Each row is a point. Each copy is the shape, with its points in the same order, stretched, turned, moved and blurred by noise. Some copies are also mirrored. Which?

Shape, 8 rows:
[[ 11.4   3.3  24.9]
 [-19.9  -2.7   6.4]
 [ 18.7  14.3  -8.1]
 [ 25.1   3.7 -15.8]
 [-13.9  24.3  -0.8]
 [-10.4 -18.5  13.2]
 [-10.6 -27.6 -25.0]
 [ -9.8  14.3  -1.2]]
Copy 1, 8 rows:
[[ 37.6   4.1  13.7]
 [  1.2   6.3   6.0]
 [ 30.3 -18.7 -14.6]
 [ 30.7 -32.3 -12.3]
 [ 10.8   7.1 -21.1]
 [  6.8   3.4  20.4]
 [-16.8 -26.4   7.8]
 [  9.4   1.0 -15.0]]
Copy 1 is: only turned
Copy 2, 8 rows:
[[ 29.7   2.0  10.7]
 [ -1.1 -12.5   7.0]
 [  5.6  25.4 -15.1]
 [  5.3  25.9 -28.4]
 [ -6.3   9.5   8.6]
 [ 17.1 -24.1   4.5]
 [-15.9 -20.0 -29.9]
 [ -4.4   6.3   5.4]]
Copy 2 is: only turned

Shape, 6 rows:
[[ 12.5  -7.0   0.0]
 [ -2.7  -1.4 -17.6]
 [  5.2 -20.6  20.7]
 [ -6.2  -8.0  19.0]
 [-29.6 -12.2  15.6]
 [  6.9  37.1 -16.8]]
Copy 1:
[[ -9.1  14.7  -0.6]
 [  2.4   4.1  -9.5]
 [-25.0   3.0   8.7]
 [-15.9  -4.2  12.6]
 [-19.3 -23.2  10.9]
 [ 33.9  23.9   5.9]]
Copy 1 is: mirrored
Copy 2, 6 rows:
[[  3.0   2.1   7.8]
 [ -2.0   3.1 -24.3]
 [ -3.1  16.7  30.0]
 [-13.8   8.6  21.8]
 [-28.4  20.0   8.9]
 [ -3.4 -37.2 -23.6]]
Copy 2 is: mirrored

Shape, 10 rows:
[[  1.6  -4.5 -31.0  24.2]
 [ 10.3  12.7  26.2   0.1]
 [ -3.9 -15.7  11.6 -15.7]
 [ -1.2   0.5  -7.4  -9.9]
 [  6.5  19.0  -0.6   0.3]
 [ 14.1   7.0 -20.5  12.4]
 [ 18.5   3.6   7.5  -3.2]
 [  0.7   5.4 -15.6   8.7]
 [ 13.9  12.4  13.6 -10.9]
 [  4.1  -4.4  24.6   8.7]]
Copy 1 (10 x 4):
[[-39.1  34.0 -22.4  26.9]
 [  1.7  -3.9   3.3 -44.1]
 [ 28.8 -12.6   4.2   9.7]
 [ -6.1 -11.6 -16.5   4.5]
 [-22.7  -3.5 -20.5 -25.8]
 [-30.7  25.1 -33.0   0.5]
 [  8.6   4.9 -18.7 -27.1]
 [-29.9  10.6 -20.0   4.7]
 [  3.4  -7.8 -15.9 -35.6]
 [ 10.2   7.5  19.0 -24.7]]
Copy 1 is: only turned
Copy 2 (10 x 4):
[[ 32.4  -4.1  -6.0  10.8]
 [-22.5 -29.6 -10.6  -8.7]
 [-20.7   3.8  13.6  12.9]
 [  0.9   3.8 -10.1   9.8]
 [ -1.8 -12.9 -25.8  -0.3]
 [ 21.0 -16.6 -16.9  15.4]
 [-11.3 -25.3  -7.6  18.0]
 [ 14.9  -1.9 -12.3   3.5]
 [-18.9 -20.1 -19.4   7.3]
 [-17.2 -22.0  11.2 -11.3]]
Copy 2 is: only turned
